Each row is a point. The points of each table are mixes of a few directions, plus a little noise. Count the directions of each table, and those that both share. Where both have some left over, give the other angles between the two spaces (their principal angles), to ten degrees, smallest first.

First (4 x 2):
[[ -5  17]
 [  7 -23]
 [-14  47]
 [ 12 -40]]
Second (5 x 2):
[[-10  34]
 [  1  -3]
 [-10  33]
 [  1  -4]
 [ 18 -60]]
Directions: first 1, second 1, shared 1

First:
[[ 21   3  -4 -49]
 [ -7  -1   1  15]
 [-12  -2   3  28]
 [ -1   0   0   2]
 [  4   0  -1  -8]
 [ 26   4  -6 -60]
 [-20  -3   4  46]
 [-11  -1   3  25]]
Second, 6 rows:
[[  5  12  -5   2]
 [ 20 -38   0   4]
 [-24  48 -34  -6]
 [ 23 -18  24   7]
 [ -5 -16  19  -2]
 [-19  11  -4  -5]]
Directions: first 1, second 3, shared 0; angles 80

First (7 x 6):
[[ -9  35  10 -30 -24  24]
 [  6  -1  -7   5   4   3]
 [  8  24  -9 -10  -9  26]
 [-21 -53  26  20  18 -60]
 [  8  22 -10  -9  -8  24]
 [ -7   1   8  -6  -5  -4]
 [ 16 -29 -19  31  24 -14]]
Second, 9 rows:
[[  2   4 -10 -14  10   4]
 [  3 -13  12  -8 -13 -18]
 [ -4  -6  21  34 -19  -4]
 [ -8  14   3  49  -1  23]
 [  8  -4 -17 -55  16 -10]
 [ -2  22 -28   3  27  29]
 [  0 -10  15   7 -16 -12]
 [ -2 -22  39  27 -37 -27]
 [  4  13 -36 -44  35  14]]
Directions: first 2, second 2, shared 0; angles 40, 80

First, 10 rows:
[[-15 -15   9   5   2  17   5 -18  -9]
 [  6  16  -4   7  27  -2   4  22  -5]
 [ 24  25 -16  -9  -5 -28  -9  30  16]
 [  4  -4  -3  -9 -24  -8  -7  -8  10]
 [  9   8  -6  -4  -5 -11  -4  10   7]
 [-13 -24   9  -5 -26  11  -2 -33   1]
 [ -2  20   1  21  60  12  15  30 -21]
 [ -3  -7   2  -2  -9   3  -1 -10   1]
 [  0  -7   0  -6 -17  -3  -4  -9   5]
 [ -9 -11   6   1  -3  10   2 -14  -4]]
Second (10 x 9):
[[  6   1   1 -21  -8  -3 -13   8  18]
 [-12  -9   8  -2  13  22   2  -6  -2]
 [ 14  14 -20  -8 -13  -4  -2  16  14]
 [ 12  10   3  13   0 -39  -2   6  -9]
 [  3   7  10  11  20 -19   0   8 -12]
 [-25 -25  11  -1   4  42   8 -26  -7]
 [ 15  24 -33   8  -2   4  10  23   4]
 [ -7 -15  21   8  -3 -19  -3 -21 -13]
 [-16 -18  13   2   1  17   3 -22  -8]
 [ 11  11 -15 -11 -12   0  -4  13  15]]
Directions: first 2, second 4, shared 2

First (10 x 11):
[[ -6  -6  -9  12  13  -3   9  13   1   6 -11]
 [ -6 -13 -15  15  15  -4   7  16   0   9 -16]
 [ 12 -22 -10 -13 -17  -3 -29  -4  -4   0  -4]
 [-16  15   2  23  27   0  35  14   4   5  -5]
 [ -5  -7 -10  11  12  -3   7  12   0   6 -12]
 [-10  -2  -8  18  20  -3  18  16   2   7 -12]
 [ 26 -36 -14 -32 -39  -3 -60 -15  -8  -3  -1]
 [ 17  11  21 -33 -36   7 -28 -31  -2 -15  27]
 [-12  43  29   5  10   8  36  -9   6  -8  21]
 [  0  17  15  -6  -6   4   5 -11   1  -7  14]]
Second, 9 rows:
[[ -3 -15 -23 -22 -12 -12 -26  -1   7  -6  -2]
 [ 13  30  46  40  15  28  41  -7 -17  12   9]
 [-27 -13 -38 -12  14 -25  -2  20  17  -5 -14]
 [ -3  -7 -23 -15  -9  -8 -24  -1   9  -5   1]
 [  5  -8  -7 -14 -12  -3 -19  -5   1  -3   3]
 [  6 -12  38   0   4   3  27   1 -21   3 -11]
 [  5  -3  -6  -7 -10   1 -16  -6   2  -3   5]
 [ 26  21  25  14 -16  27 -10 -24 -10   5  20]
 [-22   5 -12  13  26  -9  28  20   9   2 -11]]
Directions: first 2, second 3, shared 1; angles 50

First (9 x 14):
[[-40   0  19 -35  29  13  -3  15 -48  31 -28 -17  13 -14]
 [  8   6   1   7  -2   2  14  29   5 -16  46  -4  -4   5]
 [ 20 -13 -16  50 -14 -56 -19 -14  35   7  -6  -6   6  18]
 [-13  12 -12 -42  18 -60  19  -8  30 -17 -21  -4   1  13]
 [ 24   0  -2  34  -5  22   8  35   0  -6  27   2  15  -8]
 [ -4  -5  -6   3   6 -18  -8 -16   4  11 -30  -2  11   1]
 [ -8  -5  19 -10 -19  56 -16 -18 -32   7   9  11 -30 -10]
 [ -4  10 -11  15  30  20  17  15  -3  -3  33 -16  27   6]
 [ 16  -4   8 -19 -43  20 -12 -37   8 -15 -29  36 -39 -12]]
Second, 11 rows:
[[ 17   9 -11 -22   7 -15   6  15  27 -23  -6  18  -7 -19]
 [-45 -17   1  41 -23  19 -47  22   0  51  43 -31  -3  17]
 [ 32  -7  -1  15   2   1 -13 -39 -10  -3 -31  16  -5 -15]
 [ 35   8 -14  -3  18 -21  16 -16  20 -30 -19  17   7 -11]
 [ 13  -8  20   7  -6   3 -13  45 -26  10   4   2  -7 -27]
 [-11  11 -12  -4  12  47  15  20   9  -6  28  -1  15  -4]
 [-11   9 -13 -29   2  54   0 -34  12 -11 -11  21 -10 -11]
 [-28  -1  23 -23 -12  18  11 -24 -34   8 -12  -7  -6  19]
 [ 32 -20  23  11 -16 -37 -30 -19 -27  11 -43  12 -24 -19]
 [-12   6 -12   5   7 -52  22  -7  24  -8  11 -21  18  41]
 [-24   9   0   1   8 -17  31  37   4  -1  36 -26  23  31]]
Directions: first 6, second 6, shared 4; angles 40, 70

First:
[[ 21   9  23  44 -10 -24   6 -13 -22  14  27   9 -18   9  13  35  -4 -36]
 [-13  -5 -12 -11  -6  12 -20   0  26 -16 -15   1   2   1  10  -8 -14  31]
 [ -5   1   1  20 -18  -1 -29 -10  25 -14   0   9 -11  10  27  19 -28  22]
 [  2  -7  -9 -55  42  12  53  28 -36  23  -9 -20  27 -22 -57 -48  57 -27]
 [-10  -7 -15 -42  18  17  13  16  -1   0 -19 -12  19 -12 -25 -35  21  13]
 [  0  -1   0  -4   2   1   4   1  -2   1   0  -1   1  -2  -3  -2   3  -2]
 [  2   4   5  19  -9  -5 -10  -7   4  -3   5   5  -8   6  13  15 -12   0]
 [  4   4   9  30 -16 -11 -18 -12   7  -5  10   8 -15  10  24  25 -21   1]]
Second:
[[ -9   7 -17  17  -8 -14   7  -6  -6   9 -16   5  14  22  15   5  -8  18]
 [ -4   4 -18  -7   5  16  -8   7  16 -11 -12  -7   6   1  14  -8  -5  18]
 [-18  -1 -10   3 -16  -6 -10 -12  11  -1 -17   6   4  15   6   0 -15  35]
 [ -5   7 -24  -4   5  15  -6   2  15  -6 -15 -11   6   7  14  -8  -4  23]
 [  2 -30  52 -16  -8 -19 -11  14  -7 -21  24  35   1 -30 -11   9  -5 -37]
 [-13 -11  19   4 -27 -19 -11 -24   0   9   1  16 -12   5 -20   7 -11  20]
 [ 33  22 -30 -23  54  60   9  31  14 -12  11 -50 -13 -24   5 -22  30 -33]
 [ 15   2  28  26  -5 -34  30 -13 -44  32  23   9  -8   4 -21  19  16 -45]]
Directions: first 2, second 4, shared 1; angles 60
